Each row is a point. To make a cloud, some directions were put in groups of two or more. Within a group, all points are equally far from the middle, so they leave a hole (a ring in 2 directions, a hollow ball in 3). The other directions are filled evenly. Then the cloud was stretched, turned, moved and blurred a little. How many holes are there, and how many directions does each take, smallest first?

Cloud (22 x 3)
[[-0.28 -0.01 -0.70]
 [-0.40 -0.16 -0.38]
 [ 0.30 -0.03  0.75]
 [-0.64 -0.06  0.15]
 [ 0.11 -0.51  0.17]
 [-0.20 -0.37 -0.65]
 [-0.20  0.02 -0.85]
 [-0.59  0.07  0.04]
 [ 0.51 -0.50 -0.36]
 [ 0.19  0.49 -0.38]
 [ 0.15 -0.54 -0.04]
 [-0.49 -0.04 -0.20]
 [-0.14  0.47 -0.19]
 [-0.27  0.25 -0.48]
 [ 0.06 -0.44  0.51]
 [ 0.07  0.53 -0.02]
 [ 0.00  0.55  0.17]
 [-0.05 -0.54 -0.41]
 [ 0.01  0.56  0.54]
 [ 0.63  0.10 -0.03]
 [-0.58 -0.23  0.14]
 [-0.55 -0.34  0.31]]
Holes: 1 (2)

Cloud (32 x 4)
[[-0.47  0.21  0.95  0.34]
 [ 0.01  0.57 -0.07  0.10]
 [-0.12  0.58  0.32 -0.16]
 [ 0.08  0.26 -0.90  0.11]
 [ 0.23  0.17  0.85  0.04]
 [-0.09 -0.20  0.07 -0.65]
 [-0.55  0.23 -0.31  0.68]
 [-0.03  0.38  0.02  0.36]
 [-0.47 -0.19  0.14  0.09]
 [ 0.21  0.28 -0.06 -0.17]
 [ 0.88 -0.04  0.32 -0.11]
 [ 0.62  0.01 -0.01 -0.18]
 [ 0.35  0.25  0.38  0.20]
 [-0.23 -0.64 -0.03 -0.65]
 [ 0.54 -0.35  0.20 -0.50]
 [ 0.00 -0.60  0.02 -0.71]
 [ 0.34 -0.12  0.66 -0.22]
 [ 0.34 -0.20  0.11  0.54]
 [-0.13 -0.47  0.39  0.02]
 [ 0.47 -0.20  0.57  0.17]
 [-0.26 -0.19  0.46 -0.35]
 [ 0.89 -0.27  0.03  0.44]
 [-0.24  0.20 -0.22 -0.36]
 [-0.33 -0.06 -0.50  0.21]
 [-0.34 -0.73 -0.31  0.09]
 [-0.35  0.09  0.30  0.16]
 [-0.57 -0.34 -0.04 -0.21]
 [ 0.11 -0.20  0.42 -0.10]
 [-0.82 -0.12  0.00  0.49]
 [ 0.30 -0.91  0.23 -0.02]
 [ 0.26 -0.37  0.20 -0.65]
 [ 0.16  0.52  0.03 -0.37]]
Holes: 0

Cloud (29 x 4)
[[-0.29 -0.24 -0.40  0.39]
 [ 0.16  0.65  0.52  0.09]
 [ 0.34  0.56  0.35 -0.16]
 [-0.11 -0.39  0.46  0.14]
 [ 0.28 -0.02  0.04  0.73]
 [-0.39  0.02  0.58  0.02]
 [ 0.18  0.02 -0.45  0.49]
 [-0.70  0.08 -0.34  0.05]
 [ 0.28 -0.17 -0.51 -0.17]
 [-0.45  0.00  0.52  0.41]
 [-0.30 -0.21  0.18  0.64]
 [-0.46 -0.26 -0.45  0.06]
 [ 0.24  0.73  0.18  0.62]
 [ 0.41 -0.09  0.29  0.56]
 [-0.38  0.23  0.61  0.08]
 [ 0.50 -0.19 -0.01 -0.22]
 [ 0.46 -0.22  0.34  0.23]
 [-0.35  0.79 -0.03  0.45]
 [ 0.36  0.52  0.16 -0.32]
 [-0.62  0.37  0.18  0.51]
 [ 0.62  0.09  0.28  0.05]
 [ 0.09  0.58 -0.10 -0.44]
 [-0.30  0.46 -0.04 -0.50]
 [ 0.29 -0.16 -0.51 -0.18]
 [ 0.06  0.70 -0.48  0.01]
 [ 0.42 -0.04  0.27  0.60]
 [ 0.50  0.09  0.28  0.58]
 [-0.62  0.54 -0.05  0.39]
 [ 0.40  0.59  0.45  0.24]]
Holes: 2 (2, 2)

Cloud (31 x 4)
[[ 0.07  0.34  0.36 -0.21]
 [-0.04 -0.06  0.68  0.13]
 [-0.02  0.24 -0.26  0.29]
 [-0.68  0.32  0.06 -0.02]
 [ 0.10 -0.14  0.00  0.44]
 [-0.29 -0.62  0.41 -0.01]
 [-0.52  0.51  0.12  0.24]
 [ 0.07 -0.52  0.20  0.14]
 [-0.40 -0.32  0.53 -0.08]
 [-0.64 -0.47  0.17 -0.56]
 [-0.01  0.39 -0.40 -0.62]
 [-0.02  0.59  0.11 -0.13]
 [ 0.24  0.14  0.99 -0.12]
 [ 0.52  0.44 -0.59 -0.43]
 [ 0.40  0.17  0.78  0.04]
 [ 0.56 -0.32  0.44  0.53]
 [ 0.67  0.06  0.11 -0.43]
 [ 0.36  0.03 -0.17 -0.66]
 [-0.35  0.00  0.85  0.26]
 [ 0.08 -0.75 -0.02  0.11]
 [ 0.35 -0.04 -0.69  0.18]
 [ 0.26 -0.28 -0.34 -0.52]
 [ 0.15 -0.48  0.35 -0.29]
 [ 0.43  0.13 -0.74 -0.39]
 [ 0.22 -0.95  0.15 -0.07]
 [ 0.34  0.38  0.63 -0.13]
 [-0.03  0.19 -0.09  0.54]
 [ 0.06 -0.40  0.00  0.34]
 [ 0.62  0.40 -0.16  0.18]
 [-0.21 -0.03  0.62  0.11]
 [ 0.11  0.15 -0.22  0.27]]
Holes: 0

Cloud (56 x 6)
[[-0.55 -0.14 -0.07 -0.45  0.04  0.21]
 [-0.24  0.06 -0.86 -0.29 -0.43  0.30]
 [ 0.22 -0.36 -0.26  0.26  0.13 -0.31]
 [ 0.03 -0.15 -0.64 -0.55  0.25 -0.30]
 [ 0.49  0.32 -0.01 -0.20  0.68  0.47]
 [-0.65 -0.44 -0.08 -0.23  0.01 -0.17]
 [-0.11  0.06 -0.55 -0.81 -0.11  0.36]
 [-0.14 -0.08 -0.58 -0.48 -0.41  0.01]
 [ 0.01 -0.20 -0.99  0.10  0.10 -0.03]
 [-0.10  0.59 -0.80  0.30  0.31  0.28]
 [ 0.28  0.04  0.36  0.12  0.57  0.00]
 [ 0.55  0.23 -0.04  0.09  0.37  0.28]
 [-0.01  0.19 -0.25  0.29  0.63  0.36]
 [ 0.45  0.53 -0.37  0.19  0.29  0.58]
 [ 0.22  0.26 -0.36 -0.36  0.76  0.36]
 [ 0.21 -0.06 -0.92 -0.14 -0.39  0.21]
 [-0.06  0.17 -1.21  0.16  0.07  0.38]
 [-0.01  0.53 -0.21  0.57  0.37 -0.30]
 [ 0.08 -0.15  0.14  0.50 -0.42  0.56]
 [-0.49  0.37 -0.37 -0.57  0.15 -0.17]
 [-0.11  0.16 -1.02 -0.07  0.17  0.15]
 [ 0.10  0.10 -0.86 -0.38  0.34  0.33]
 [-0.33  0.02  0.07 -0.45  0.14  0.63]
 [ 0.53 -0.67 -0.36 -0.09  0.04  0.54]
 [-0.39  0.06 -0.87 -0.05 -0.19 -0.48]
 [-0.22 -0.34 -0.27 -0.62 -0.35  0.43]
 [ 0.37 -0.07  0.22  0.31  0.22  0.48]
 [-0.25  0.33  0.14  0.20 -0.56 -0.13]
 [-0.03  0.00 -0.59 -0.84  0.00  0.12]
 [ 0.04 -0.11 -0.50 -0.80 -0.04 -0.14]
 [-0.44  0.73 -0.64  0.17  0.14 -0.08]
 [-0.94 -0.09 -0.34  0.25 -0.16 -0.15]
 [-0.16 -0.63 -0.28  0.41 -0.12 -0.13]
 [-0.32  0.56  0.30 -0.41  0.07  0.15]
 [ 0.02  0.04  0.17 -0.56 -0.33 -0.36]
 [-0.38 -0.01 -0.48 -0.52 -0.28  0.31]
 [ 0.49 -0.44 -0.50 -0.50  0.25  0.09]
 [-0.83 -0.23 -0.18 -0.04 -0.05 -0.19]
 [-0.22 -0.50 -0.35  0.16 -0.63  0.41]
 [-0.20 -0.67 -0.05 -0.32 -0.14  0.16]
 [-0.01  0.56 -0.11  0.22 -0.55  0.29]
 [-0.16 -0.03 -0.42  0.33  0.45  0.55]
 [-0.70  0.30  0.04 -0.14  0.04  0.10]
 [ 0.15 -0.67 -0.51 -0.07  0.15  0.44]
 [-0.30  0.73 -0.42  0.10  0.36 -0.22]
 [ 0.41 -0.07 -0.37 -0.63 -0.31  0.16]
 [ 0.04  0.31 -0.49 -0.48  0.65  0.12]
 [-0.42 -0.14 -0.56 -0.26 -0.50  0.32]
 [-0.08  0.71 -0.59  0.20  0.26  0.20]
 [-0.11  0.38 -0.57 -0.47  0.45  0.04]
 [-0.23 -0.08  0.00 -0.03  0.46  0.52]
 [-0.34 -0.05 -0.07  0.09  0.72  0.00]
 [ 0.09 -0.12  0.49  0.10 -0.18  0.39]
 [-0.09  0.14 -0.60 -0.75  0.23  0.04]
 [-0.15 -0.04 -0.66 -0.49  0.02 -0.35]
 [ 0.25  0.49 -0.55  0.44  0.36  0.60]]
Holes: 2 (2, 2)

Cloud (55 x 6)
[[-0.38 -0.01  0.07  0.39 -0.48  0.14]
 [ 0.03 -0.78  0.18  0.28  0.55  0.15]
 [ 0.06  0.27  0.36 -0.04  0.56  0.07]
 [-0.56 -0.67  0.30  0.09 -0.44  0.00]
 [ 0.02 -0.88  0.20 -0.02 -0.48  0.15]
 [-0.06  0.03 -0.05  0.53  0.35  0.77]
 [ 0.31 -0.73  0.12 -0.34 -0.21 -0.25]
 [-0.20  0.03  0.04  0.53  0.06 -0.34]
 [ 0.81 -0.03 -0.14 -0.12  0.50  0.12]
 [-0.12 -0.79  0.01  0.44 -0.44  0.07]
 [-0.67 -0.89 -0.11 -0.60  0.01 -0.02]
 [ 0.78 -0.62  0.08  0.27  0.74  0.05]
 [ 0.15 -0.04 -0.35  0.24 -0.38 -0.33]
 [ 0.16 -0.76  0.65 -0.13 -0.17 -0.49]
 [ 0.16 -0.70  0.31 -0.61 -0.20 -0.28]
 [ 0.37 -0.24  0.10 -0.59  0.45 -0.16]
 [ 0.18  0.20  0.16  0.56  0.27  0.59]
 [-0.01 -0.33  0.58  0.00 -0.07 -0.47]
 [ 0.30  0.21 -0.33 -0.08  0.01  0.44]
 [ 0.16 -0.63  0.32  0.10  0.66 -0.31]
 [ 0.34 -0.31 -0.28 -0.08  0.05  0.45]
 [-0.33  0.14 -0.50 -0.34  0.03 -0.70]
 [ 0.13 -0.18 -0.42  0.08 -0.09  0.80]
 [ 0.30 -0.54 -0.08 -0.20  0.24  0.58]
 [ 0.34 -0.70  0.18  0.24 -0.66  0.89]
 [-0.20 -0.28  0.04  0.37  0.47  0.01]
 [-0.37 -0.23  0.58  0.06  0.16 -0.05]
 [-0.29 -0.25  0.03  0.79 -0.05  0.60]
 [ 0.84 -0.31 -0.02  0.46  0.74 -0.10]
 [ 0.12 -0.01  0.55  0.10 -0.27 -0.09]
 [-0.26 -0.80 -0.09  0.15  0.72 -0.26]
 [-0.65 -0.49  0.29 -0.28 -0.51 -0.08]
 [-0.39 -0.10 -0.17 -0.16  0.50  0.25]
 [ 0.14  0.31  0.36  0.27 -0.29 -0.07]
 [-0.09 -0.32  0.41 -0.23 -0.58  0.39]
 [ 0.10  0.03 -0.47  0.33  0.47  0.47]
 [-0.14 -0.56 -0.76  0.23  0.39  0.13]
 [ 0.31  0.07  0.25 -0.52  0.41  0.36]
 [ 0.13  0.17  0.12 -0.49  0.30  0.40]
 [ 0.48 -0.56  0.38  0.66 -0.10  0.44]
 [-0.47  0.09 -0.67 -0.23  0.24 -0.42]
 [ 0.14  0.13 -0.41  0.00 -0.02  0.61]
 [ 0.14 -0.40  0.61 -0.08  0.57 -0.42]
 [-0.29  0.03  0.87 -0.17 -0.10  0.03]
 [ 0.34 -0.49  0.32 -0.21  0.79 -0.27]
 [-0.23  0.04  0.19 -0.40  0.47  0.41]
 [ 0.44  0.08  0.25 -0.35 -0.37  0.25]
 [-0.07 -0.06  0.30  0.22  0.40 -0.47]
 [ 0.22 -0.09  0.03  0.07  0.54  0.45]
 [-0.69  0.26 -0.11 -0.57 -0.24  0.20]
 [ 0.43 -0.36  0.67 -0.14 -0.32 -0.21]
 [ 0.01 -0.04 -0.32 -0.34  0.42 -0.30]
 [-0.60 -0.19 -0.25 -0.17 -0.45  0.37]
 [ 0.05 -0.27 -0.03 -0.51  0.74 -0.58]
 [-0.28 -0.85 -0.43 -0.30  0.14 -0.31]]
Holes: 1 (2)
